Every row gives one point. Examples show where two turns around zero, p and q, send a point. Where does a point land after both, in the order given? Backwards means that the second turn is done in reverse. Each puzzle has new turns, and all numbers are rounded.

Turn p:
[25 11  5] -> [ 11  10 -24]
[-7  2 13] -> [  6 -14   1]
[23 14 18] -> [ 17  -2 -27]
[-40  -8 -27] -> [-13   3  47]
[  0 -19  -8] -> [-20   2   2]
Turn q:
[-31   8  18] -> [-11 -28  21]
[ 10  26 -10] -> [ 7 21 19]
[ 29 -23  -2] -> [ 16  10 -32]
[ -7 -11  -6] -> [-11  -2  -8]
Where do these land?
q, then p: [-9 -5 16] -> [-18  -5  -3]
p, then q backwards: [ -7 -13   5] -> [-15  -3   2]
p, then q backwards: [  7 -15  -4] -> [ -9  -8 -12]
q, then p backwards: [-21 -15  -5] -> [  2 -25   7]
q, then p backwards: [ 29  48 -11] -> [-13  38 -41]

Turn p:
[-11  -9   9 -15   5 -35] -> [ 22 -17  15   2 -15  24]
[27 -3 11  8 -7  0] -> [  5  -6 -18  11 -11 -19]
[ 11  -2  16  35 -25  15] -> [-29   6 -15   9 -26 -24]
[  7  -2 -23  12  11  15] -> [ -7   6   9   5  22 -20]
[ -1 -20   5  -5 -18  -4] -> [ -2 -18   1 -14 -15  -4]
[-13  21 -33 -20   5  -9] -> [ 22  23  20 -19  19   9]
[  2  -1  11 -48  16 -10] -> [ 32 -20 -14 -11  15  29]
[-13  -6  18   8  -4 -11] -> [ -9  -7   3   7 -19  14]
[-10  22 -12  24  18  39] -> [-33  31  -3  11  31  -5]
Turn q:
[-32 -25   4 -12   9 -13] -> [-25 -28 -15  13 -15   4]
[  1  27 -17  22   8  19] -> [ 5 25 19  2 16 26]
[  8 -33   7  19  -8  27] -> [  3  -9  31  27   1 -23]
[ 14   5  13 -31 -29   8] -> [ 37 -11  -5 -15 -18 -13]
[  5  19  13   5   5 -25] -> [ -7   1 -14 -25  19  -1]
[ -2  -3 -27  17  -2   7] -> [-12  19  19   8  -8   8]
[  6   9   7 -21  18 -23] -> [ -1   2 -37  -9   6  -2]
Where do these land?
p, then q: [ 35  17  -4 -10   9   5] -> [-11  38  -9  -5   7  -5]
q, then p: [-19 -20 -13   1   6   7] -> [-27   3   7  -2 -15  -3]
p, then q: [ 39 -12   5  11   9   3] -> [-36  17   3  -7   1 -17]
q, then p: [-30 -39   0 -11 -35  -9] -> [-14 -30  10 -29 -42  -1]
q, then p backwards: [-27  23  -7   1 -22   5] -> [-31  -6   5 -20  -7 -18]
q, then p: [ -7   0  -1  -7  16 -17] -> [ -5   6  18 -11  12  -1]
p, then q: [32 14  4 21 15 -6] -> [-23  24  15 -18  18  -3]
q, then p: [-23  17  17  -5   2  11] -> [-13 -21  -9  -1  20 -13]

Turn p:
[10  9  5 20 23 19 28 21] -> [  2 -21 -10  10  19  19 -37   0]
[ -9   6  20  32   2  37  13 -10] -> [ -9 -13 -32  35   6 -13 -22   1]
[ 9 25  0  2 -1 11  8 16] -> [  6  -6 -17 -12   7   8 -17  16]
[-25   0 -19   3  12 -13 -14 -37] -> [-29  13  26  19 -12 -12  16  17]
[  2 -13   7 -41  -5  -7  -3   8] -> [ -3   4   2 -31 -17   8  12 -24]
[-1  2 30 12  1 -5 25 -6] -> [ -6  17 -13  10  19  -5 -21 -19]
[ -8 -24  -5 -13 -10 -15 -15  12] -> [  8   2   9  -7  -6  10  31 -15]
[  9 -11 -25 -15 -17 -15   3  -7] -> [  1  -5  21 -22   8 -14  20   0]
[27 12  2 26 14 12 -8  1] -> [ 24  -8   2  16  -3  -5 -28  15]
[  3 -12   0 -25 -11  -4 -21   9] -> [ 11   1   1 -19 -20   4  21 -10]
[-17   5 -16  -1  -9 -22 -16  -6] -> [-5 16 12  0  0  1 27 17]
Turn q:
[ 35  13   1 -15 -11 -11  14  13] -> [-18 -15  -4   2   8  32 -18  15]
[ -5   2 -13 -11  33  14  -3  11] -> [ -7  20  15   5  26  -5  -1 -18]
[ -8  -2  48  11 -17  -2  21  12] -> [ -8  -5  28 -16 -43   9   3  17]
[  2  -3 -14 -14 -16   1  16  12] -> [-10   4  -2  10  10   3  -2  27]
[ -5  -9 -13  -7  12  -9  16 -17] -> [ 11 -14  10  14  17  -7  11   2]
[ -2 -28   8   6 -10  -3 -40  -4] -> [-15  -6 -29 -16 -15 -23  16 -16]
[-11  14 -10  -3   4 -12  -9  -1] -> [ 13   0  -3  -9  12 -10 -13  -1]
[  7   7   2  31 -12 -14  14   1] -> [ 10 -13   1  16 -26   3 -20   5]
[-11   7  -8   2  15  35 -29 -28] -> [ 24  28 -16  -6   9   0  24 -31]
Where do these land?
q, then p backwards: [22 25 12 21 43  1 11 12] -> [ 13 -28  16  -2  45 -15  16   6]
p, then q: [ -6  -6 -13   4  -2  29   9  15] -> [-14   1  -2  20   3 -21  18  -2]
p, then q: [ -7  19  12  11 -26 -14 -14 -11] -> [  7  -2   6   8  12  10 -38   7]
p, then q backwards: [-14 -21   4  -7  -3   7 -10   8] -> [ 13 -14  10   8   3  10  -4 -17]
q, then p: [-29  29  29  -2 -22  11   2 -11] -> [ 18  -3 -21 -48  -6  -4 -11  -4]
q, then p: [  1   9 -26 -22  13   1 -26 -14] -> [-15  -7  35  -2 -12   6 -21  12]
q, then p: [ 14 -21 -14  -1  -3  -5   0 -20] -> [ -5 -17  18  14  20  -1   1  -6]
q, then p: [ 31 -17  -3  -4  -3  -6  14  11] -> [-10 -14  -9  29   5  10  16  -4]
p, then q: [-12 -16  -1   1   3 -24  14  11] -> [ 15   7  21   0   0  13  14 -14]
